Each row is a point. To make a cloud, some directions were put in groups of two or more. Within a group, all points are equally far from the middle, so they leave a hole (a ring in 2 directions, a hollow ball in 3). The other directions are filled evenly. Then the cloud was stretched, turned, moved and blurred a little. How many holes are there, and how many directions does each take, smallest first?

Cloud:
1 12 60

-25 31 22

-2 -39 56

22 -21 -27

2 -24 22

24 -13 43

7 -56 -13

55 23 45

22 33 -1

-4 -35 -30

-11 -56 3

-20 -2 44

-39 34 -8

28 -35 -7

-59 -48 18

1 10 -13

15 -1 55

-4 -3 12

-11 37 13
Holes: 0

Cloud:
11 -28 -9 -18 39 -14

24 48 7 43 -2 -34

28 42 -17 51 32 0

-12 -20 31 -14 19 -29

11 -30 -4 -13 36 29

-24 -17 -20 -11 20 30

9 35 -9 -24 -25 41

43 36 -14 35 -30 -23

-27 9 -25 22 -26 37

13 39 -26 -2 -34 35

-14 24 17 45 -30 32

42 30 -30 -11 4 -29

36 -37 26 -14 -22 -1

33 33 -19 -16 -15 43

7 -32 6 -28 0 -31

-25 8 -17 -23 3 -29

-16 -25 12 -14 38 16

57 1 22 41 -19 -22

43 34 -25 24 -29 -22

3 -23 -40 14 34 12

-21 20 -14 -18 -7 45

33 -5 -36 1 42 9

51 13 8 -22 28 -25

32 38 14 54 12 36

-32 -3 -32 23 9 29

-19 -17 35 -5 10 40

55 14 1 -29 -6 -22

57 -19 33 -1 -19 11

17 30 35 -20 -26 33

2 38 24 36 -25 -32

60 8 39 16 -21 16

25 -25 -30 -12 -1 -33

8 -36 -16 -15 -6 40

4 -37 11 -16 2 42

17 50 -7 43 11 -29

-18 35 31 39 24 -13

12 51 -31 16 10 -26

51 -11 -22 -20 -13 -22

54 -10 20 46 -25 8

-2 36 35 -17 22 -21

-18 11 -21 14 -51 0

52 11 -31 26 -26 -21

25 -27 -28 -14 -6 -31

10 -30 32 39 30 29

-14 39 -13 31 -8 -36

12 41 -27 17 -27 39

42 15 -31 43 0 39

3 44 -30 9 -2 42
Holes: 3 (2, 2, 2)

Cloud, 87 rows:
2 14 17 -53 -6 -27 11 -10

24 -14 5 17 34 -3 14 -47

-38 -13 -21 -8 49 -18 4 -18

2 -7 -1 2 -9 -5 -11 -4

-36 -25 27 -4 35 5 29 19

7 11 50 5 8 4 -13 -45

26 -37 -2 6 38 -3 13 14

-3 -28 -45 20 31 -33 18 -48

16 17 12 -33 38 -14 18 26

-38 -44 26 12 10 4 8 -35

-48 -10 -7 -21 56 -28 20 -6

2 -23 -30 30 12 20 -5 18

-49 -50 10 28 -11 -27 20 -40

18 -20 17 15 3 -7 3 12

20 -25 -7 -27 23 -37 3 -36

18 -5 25 23 0 -18 32 -29

-40 -31 -16 40 -22 -12 26 -22

34 -52 27 7 29 -36 28 -48

-21 31 -21 -17 -3 -9 -28 -45

-30 37 -15 11 11 -30 5 -16

-3 4 31 23 51 -54 15 -27

21 -7 12 29 31 1 0 9

-1 -28 -1 30 -6 -10 36 -42

14 -26 14 -23 40 10 14 -10

-41 11 32 15 -17 7 -36 0

-26 7 -15 35 17 -14 -32 -27

-15 -34 24 36 39 -33 -13 -59

-6 19 31 -26 16 -37 -33 0

22 12 0 3 -4 -25 10 -4

-8 -25 -9 -1 27 -16 -28 -18

-35 -33 -26 46 23 -26 0 -10

-50 -35 -18 49 -12 -29 16 -11

5 -29 -11 -10 18 -29 35 8

-20 -22 -11 6 26 -26 -10 -20

22 -22 29 8 -39 9 -18 7

6 -36 12 38 24 0 -5 -22

-32 -7 -12 25 4 -14 18 -23

-35 8 -10 -38 9 -53 32 3

-6 -25 15 22 -35 28 16 -27

1 -14 -3 22 34 -16 -23 -50

-24 -38 -3 37 -20 -32 -16 9

-24 24 -9 35 33 -1 -49 4

-23 -41 3 24 11 -6 -39 -10

-20 -29 13 -30 -4 26 22 -28

19 14 13 -16 -28 -31 -22 9

-18 -24 -11 9 -1 -45 36 -47

-49 16 -7 -24 -8 -2 -37 10

14 -49 22 -37 -5 -47 27 -37

-37 19 21 -9 25 -31 -32 -15

-16 32 -19 -4 -30 16 -32 -60

-42 18 32 -22 6 0 -24 -39

-2 -48 -31 -24 32 -41 2 21

-5 4 -31 13 13 -42 11 -30

22 -20 16 0 21 -40 -22 -6

-19 11 -18 -13 -23 24 -6 -1

7 15 -19 3 32 -19 7 1

-43 -8 11 3 1 -26 -18 13

9 -30 -32 44 -29 -25 22 -18

-28 0 21 -8 19 1 22 -40

-35 19 -51 -20 18 15 33 -12

-37 22 9 -35 -23 0 -10 -11

-43 20 13 -41 8 -49 35 14

-39 -3 -11 28 6 22 14 -42

-4 -24 -32 13 -16 8 -36 4

-1 11 7 -25 -11 -40 -22 -4

9 -45 -5 8 51 -48 24 0

12 35 5 11 9 -10 33 19

-42 4 12 -30 46 23 2 -45

-37 29 5 -9 -25 18 25 -5

43 12 7 18 -2 35 -10 -40

40 20 14 10 23 -9 40 -38

31 -11 -10 -32 -6 38 -19 -33

32 7 13 -25 20 35 -19 -15

-20 11 -14 -30 16 -15 25 -20

-31 -8 37 7 10 -30 -31 -16

-37 -41 32 -7 -19 30 -20 20

-15 -42 -5 -30 -11 36 32 -32

-25 -26 29 24 -17 -45 -21 -37

-22 -16 -16 -12 32 12 0 -43

-47 18 10 8 -10 -49 17 -40

13 -22 1 -29 -16 -25 -4 21

-50 11 -14 -35 -27 -34 13 14

31 31 -10 -17 22 -23 -9 24

-1 -49 22 15 4 -49 35 4

-50 -25 5 -12 43 -24 -26 6

-40 5 6 17 -12 -4 7 1

-24 15 48 5 1 -14 -26 5
Holes: 0

Cloud:
34 -42 -22 17 21 11 -3 33 4

4 -27 49 -17 16 -19 34 5 -12

42 -10 16 16 24 -39 0 -8 23

-24 5 -6 -19 25 -3 12 -18 -33

-30 2 10 -1 1 -17 44 32 17

23 -23 3 -46 -10 -2 23 -16 0

39 -22 20 -24 23 18 25 27 -11

-1 -8 53 16 -25 -20 20 11 -1

18 7 25 -23 -14 3 4 24 48

24 24 -25 -4 12 -7 -33 17 19

25 11 -5 -23 11 34 20 37 -13

-12 2 -18 30 42 -4 -6 18 -24

36 9 -1 -18 32 -22 -27 13 16

28 -20 -29 11 1 -23 -7 42 3

13 -25 38 -12 37 28 21 -23 23

-24 -26 6 -12 38 -33 13 -2 41

-17 -30 14 -34 38 29 13 -3 1

-14 -35 30 31 15 -40 1 12 -6

33 15 0 38 28 1 -11 28 23

-6 -41 -9 -19 15 -1 48 1 9

1 18 2 21 52 1 -6 28 -15

18 10 -10 5 -5 23 17 41 46

21 19 24 -29 44 -6 26 24 21

6 -45 33 -12 15 19 15 30 -13

20 0 -14 25 23 -31 47 19 17

-11 15 5 0 35 -24 50 6 -2

-16 0 31 -18 42 -18 -3 41 23

22 -8 28 16 10 45 -6 36 17

-3 -15 30 2 57 31 -11 -5 7

11 2 32 19 9 40 23 23 -18

17 -30 11 -37 22 -17 -3 -21 -21

17 -3 46 15 39 23 1 -21 16

14 -14 49 10 27 18 24 10 43

5 8 28 41 -18 -3 14 30 -15

22 -12 -21 11 19 11 -12 -42 9

28 15 17 -32 12 -27 28 13 37

-16 -7 15 38 52 -5 10 23 -1

28 16 36 -21 37 18 16 -14 4

29 -9 35 19 -12 -22 -16 -21 -3

8 8 -23 6 9 -16 10 -23 53

-20 -33 14 32 41 10 8 30 -2

-5 39 5 -30 40 11 -10 14 9

-32 -22 26 10 -16 -2 38 0 11

-15 -24 33 28 -8 36 -2 -8 17

9 17 17 -14 1 -38 21 41 -10

-21 -6 -13 49 11 -2 -14 -17 18

-4 -9 33 -14 21 8 -25 2 49

-15 -9 38 14 28 -11 37 36 15

8 27 5 -31 32 23 -13 37 13

-6 -2 -29 7 29 -5 13 51 -7

22 8 7 -21 -7 -22 41 38 13

-7 28 -3 7 -28 -17 37 -5 15

1 -21 -16 37 5 9 47 -10 22

11 -37 3 28 10 -2 9 -7 56

3 -6 -22 56 14 -22 21 5 10

-12 13 -36 -23 28 -13 1 35 30

9 -29 20 -33 -25 13 -7 -7 -10

17 16 -22 -18 -36 -2 6 0 -4

12 -35 15 -10 -38 10 -5 -1 6

-10 -35 -34 25 -4 7 -4 29 2

-16 -23 41 -27 -7 -19 18 17 -6

28 -1 23 3 -33 22 11 11 31

-11 -7 29 19 42 -8 24 -4 -27

-12 14 -7 -22 32 -15 24 33 -19

-16 -25 40 13 4 -13 35 -29 20

33 -24 10 -6 28 2 -12 52 21

12 -16 46 25 17 37 7 -20 2

16 -7 25 -10 9 20 -23 11 51

15 -31 -8 12 -4 -38 -27 -12 -3

8 -52 2 16 -18 -3 29 -4 -10

7 3 33 16 43 -26 -18 33 8

-13 37 -19 -22 23 27 9 -10 19

7 -49 -3 -27 17 0 -16 22 -15

45 -39 9 29 27 16 22 6 10

-11 -25 -16 -6 60 -10 7 -9 -9

32 -1 13 -24 -29 -25 2 1 -12

24 -21 -21 33 22 -10 46 4 2

34 -16 19 -36 12 4 16 33 -17

9 32 7 -16 37 -11 -18 32 29

-14 14 28 21 4 33 20 27 36

-28 23 32 -1 18 -12 2 7 48

-4 -47 12 31 43 -21 7 7 26

-11 1 19 2 52 3 28 23 -17

28 9 -13 10 34 0 27 11 55

6 -26 51 30 31 -11 27 16 3

-18 9 -32 -33 28 -9 7 23 -9

35 14 3 5 1 43 -13 0 23

1 -42 34 25 32 -16 22 -4 36

7 10 -8 29 -2 -37 39 26 22

35 22 -6 4 33 -4 36 -17 -2

-13 22 -4 32 33 2 14 22 48

-1 -46 -1 -18 34 -27 21 15 33

-22 -16 31 26 -19 -9 6 -31 1

27 -22 45 6 23 8 30 13 -21

-26 -7 -26 -9 24 16 -13 18 -26

8 -38 50 27 16 -10 32 -1 -1

-18 -33 -19 -18 24 -40 -10 16 4

5 -36 -14 -25 30 6 -4 18 48

-13 -25 32 26 23 -32 7 18 -23

13 2 46 3 23 -12 -1 -5 50

20 -33 -21 13 -11 3 -34 12 6

22 9 -23 -14 40 22 38 -1 29

-4 -49 20 14 -22 1 23 -9 -11

4 -14 -18 23 -3 -49 16 -10 29
Holes: 2 (3, 6)

Cloud, 90 rows:
-36 -5 -11 -1 -3 -12 -34 23 25

-10 41 -26 -23 -5 5 8 2 -13

-45 2 -10 -11 25 18 -22 17 -40

18 36 -28 5 3 33 2 23 2

-1 14 10 39 -4 -43 -6 -14 21

-5 36 25 14 -12 -44 -25 -2 18

-23 1 43 -31 -17 -8 -9 -9 -13

-30 50 31 -7 -19 0 -9 41 -18

-12 -25 14 -5 26 -3 3 -28 5

-24 5 0 20 -33 -13 11 -7 -37

-9 -8 19 17 13 -12 -32 -43 -15

-2 21 18 14 6 6 25 42 -3

-29 -24 17 -1 -25 4 -17 2 26

35 21 19 -4 -4 41 -26 -6 10

-35 -3 4 11 -20 -42 4 -5 -10

-21 48 12 -18 -28 -29 10 -1 5

1 -2 -14 25 7 -23 -22 -38 -5

4 60 -1 -3 -8 0 -19 -5 9

33 25 14 0 -26 30 10 -8 9

-31 15 23 -9 -43 -38 -6 -11 -9

13 16 8 32 -14 23 -32 -19 26

38 39 -5 1 -22 20 -24 6 -6

-9 13 14 26 4 -14 -10 44 -2

-20 44 12 33 -7 -15 -7 30 -20

-34 3 4 15 -33 -22 15 3 -18

-19 32 5 -36 5 31 4 15 34

-2 12 -7 -33 9 -14 -38 -38 29

12 36 -9 5 6 11 5 50 -15

10 5 6 -12 49 -5 -12 -17 12

3 46 -9 2 -10 -14 26 17 -7

21 37 -9 -11 -7 11 -14 34 27

2 30 -6 -11 -31 -21 31 -21 7

3 -1 17 -26 -33 -2 21 -19 13

-11 43 -1 32 5 -9 -30 10 -15

-4 37 13 -28 17 44 0 18 4

-5 22 -30 -12 -22 18 22 18 27

-16 28 49 6 17 -7 -32 13 -7

-8 3 -15 20 -20 28 12 -21 -31

-20 18 37 -29 -16 -10 12 -21 7

-14 -5 -12 5 -2 7 -50 -18 42

9 -6 25 4 -19 16 -44 13 11

14 30 31 -10 31 30 8 15 -25

23 12 -14 26 0 -22 -9 4 -26

-4 0 31 -30 -33 -12 -7 -2 -31

30 12 27 -18 18 39 -29 17 -4

-6 -23 28 17 -16 -16 -19 -12 16

25 -8 -10 -12 1 -21 -4 -48 13

-16 -14 -14 13 -30 9 9 -10 4

-7 0 -26 4 31 2 -31 -21 -5

29 17 24 -4 28 -1 1 -23 14

-34 7 22 -17 18 6 -44 -30 -35

-7 -24 8 -15 -6 -4 15 9 -1

-14 21 19 -27 -7 -19 -21 -41 -42

0 -16 36 8 -19 -8 -31 -12 15

-20 3 -8 -6 -10 20 -47 -27 -20

43 17 16 6 -8 0 10 -25 32

12 1 -29 4 -1 -24 -10 9 11

6 -9 -38 -11 9 11 -18 -11 8

-13 5 8 -40 -24 2 5 30 -7

-32 32 26 25 9 0 15 -11 -31

-25 -11 26 7 -18 -35 -12 -38 10

-30 30 31 -19 -6 -4 1 -35 10

-35 -7 31 5 11 -35 -18 -16 -2

18 -6 3 -31 -5 18 -22 -38 -21

13 37 13 4 -48 15 -1 1 -17

-29 -17 24 -3 11 4 -37 12 36

-24 -19 -12 -17 -3 4 7 24 29

-1 -9 22 -40 -1 23 -1 0 -27

-1 38 47 -10 -9 -1 4 22 4

1 18 -13 -29 -15 -11 -30 -35 -21

-20 34 -11 23 4 43 -15 33 -20

-46 33 2 -9 -15 -21 -22 -16 -25

9 -13 -9 24 -5 -11 -17 -30 -29

-11 52 -3 -25 8 21 -7 -6 14

-21 -9 -25 -11 10 5 -16 23 1

16 2 16 31 24 12 8 -24 23

-3 35 22 -13 2 44 -25 20 23

12 21 55 1 -4 -9 -26 10 -25

-9 38 28 4 -23 4 -1 -35 -18

2 48 33 -10 12 20 -8 -19 -25

-45 19 -13 1 13 22 -23 -17 -37

-22 25 17 -34 -23 21 3 34 16

-24 -10 -22 3 4 30 -15 -25 0

-14 12 20 27 -14 5 33 21 11

-28 12 -1 -29 4 3 -45 -31 14

-23 -19 9 -1 2 36 3 3 -27

-50 13 -10 3 -12 -25 10 16 -1

21 4 33 -13 -4 -31 -18 -34 22

-40 13 -1 4 8 -29 -25 -18 -40

3 15 -25 -28 -23 -19 -6 -23 -6
Holes: 3 (2, 2, 4)

Cloud, 107 rows:
17 -24 -1 -49 4 -6 -2 -9 -8

16 -12 -6 -38 -5 18 -31 -18 16

-9 -14 14 8 36 22 -1 -1 -5

-23 -20 6 -19 -15 6 -10 -13 28

40 -19 12 10 16 14 -16 -32 12

11 10 -20 9 26 -21 29 1 7

45 9 -36 -12 11 7 16 -17 17

18 -9 1 2 2 -3 19 57 -6

3 12 0 12 -10 3 54 -6 9

6 29 -13 -8 8 -22 -40 -27 -4

8 16 -17 -32 12 13 23 -52 -7

13 12 -18 -38 -43 -16 -6 -35 -1

35 1 -25 15 20 15 2 16 -9

25 -22 -33 -6 -13 -8 -14 -2 16

15 5 -13 -49 1 -20 7 -1 -10

9 -37 39 -20 -12 28 -8 11 -3

4 -10 -11 -46 -5 12 13 -29 30

-12 -18 -22 -40 -17 35 12 -9 -9

-19 -23 -17 -6 12 -4 -19 -17 -5

21 14 -25 5 -15 9 0 -16 -30

10 -4 4 14 -20 0 19 24 -37

6 -23 40 14 14 18 20 -7 -15

6 -23 40 -21 -11 -14 13 14 -19

1 3 -28 -4 17 47 -12 -25 3

32 7 -26 -25 -10 -32 -15 -4 33

-17 -8 3 -1 35 23 -17 -20 -21

0 15 -32 -21 -1 53 6 -23 18

-19 -15 10 -7 -10 26 -37 -16 9

25 -10 -25 -20 4 -14 -36 -5 9

-4 -26 14 5 -20 44 8 -8 -2

27 16 -33 1 5 28 13 -28 5

14 -17 13 5 4 43 -16 -23 -20

-2 -31 -1 -10 -15 20 -53 -14 5

-1 -20 1 -1 -36 -26 -12 14 -33

2 -43 21 -8 15 14 -42 -14 -3

18 -47 26 -8 -13 0 -21 34 19

11 7 -6 9 -20 26 -15 -7 15

2 -9 -15 2 -9 41 -23 -34 -1

3 2 15 11 -5 -41 -1 8 14

15 12 9 -17 28 13 23 10 -30

43 -14 27 -17 17 -5 34 -8 1

5 -19 15 -5 20 -12 4 -30 28

8 -24 -12 -18 4 60 4 3 8

13 -26 27 14 15 18 -4 -30 16

23 -5 -2 7 18 -24 28 -15 14

28 -28 -21 -10 -17 19 -28 -37 -15

9 7 9 -8 30 -23 1 -17 -11

32 21 -17 -36 23 7 10 -5 24

17 -21 -1 -14 -14 -14 -7 -53 -12

-2 -6 -10 -30 -33 -24 -30 3 13

-4 -13 35 17 -10 4 -15 13 -26

-7 -14 -25 10 13 8 11 17 24

-9 -1 -15 24 3 15 -26 -6 -33

15 21 -12 0 -4 -40 -7 -22 -14

17 -18 7 -10 9 20 17 -43 23

-13 0 9 -10 22 -30 -26 -24 -1

47 -7 1 -28 -13 -1 24 -34 36

-12 13 -9 9 -22 15 37 -2 0

-10 3 -31 7 -24 -16 -12 -14 -14

16 -27 8 -8 -36 36 -2 -3 3

11 -37 7 -21 30 18 12 -15 -21

-20 -8 0 -20 -30 15 7 -31 22

4 4 -40 5 5 -16 -14 -10 5

-6 0 0 -34 24 -1 -19 9 -9

14 -11 0 -12 23 46 23 -22 -38

1 -6 13 9 -27 17 24 -15 -9

-11 -4 -16 11 -19 39 17 -11 12

8 18 -2 -25 2 -4 34 -20 -30

27 -2 -24 -13 -15 6 -21 15 -1

-16 12 -11 -26 -27 29 10 4 -22

-12 -4 -21 -28 -16 51 12 -15 1

27 27 -9 11 -21 -1 14 -10 9

21 -15 -8 4 16 6 -30 -38 8

36 6 -32 -38 14 0 10 -9 21

6 -11 -23 -11 -7 -12 29 13 -38

-17 22 -12 10 -9 27 -12 -13 9

14 17 -6 14 4 -11 -6 7 -14

32 9 -9 -5 5 -42 -12 -7 1

5 -19 12 12 -39 5 -31 14 -16

-8 -19 1 34 7 34 5 3 -31

24 -10 -35 -8 -10 52 28 -2 1

7 16 -3 -43 17 3 -25 -25 1

22 8 -18 -46 -7 1 18 7 -4

9 -26 -1 7 38 11 19 -9 5

22 -2 18 -36 11 5 -6 -5 43

20 0 -31 -35 -14 26 -4 -21 -19

30 -27 -17 -4 -4 41 -11 11 17

11 -10 -15 -4 -38 22 -4 -25 -29

37 -12 -12 9 16 -23 20 -4 7

15 -8 -22 4 3 13 -15 -48 -8

-18 -21 27 1 -23 24 1 -14 -10

3 -22 27 9 15 15 42 4 -28

15 -4 -11 -37 -3 16 24 36 11

14 -37 1 -25 24 23 21 -4 16

28 -5 14 1 14 -21 -1 33 -7

29 -25 21 -21 11 41 31 -1 -24

11 -29 7 -17 -3 31 -34 -33 12

7 6 -13 0 -16 -32 11 16 26

50 -16 24 16 -18 15 17 -18 -5

7 23 -18 -26 -13 36 24 -22 -5

-37 -7 13 -17 6 -13 -17 -17 5

8 -20 -12 8 -25 19 -34 -4 15

32 -2 6 -13 10 -32 -11 -20 -30

9 -13 -9 -3 -43 13 8 -9 15

1 -16 -3 -3 7 59 38 -16 15

16 -8 -26 14 5 11 21 -20 -27

33 -56 18 11 14 14 -26 -8 17
Holes: 1 (6)
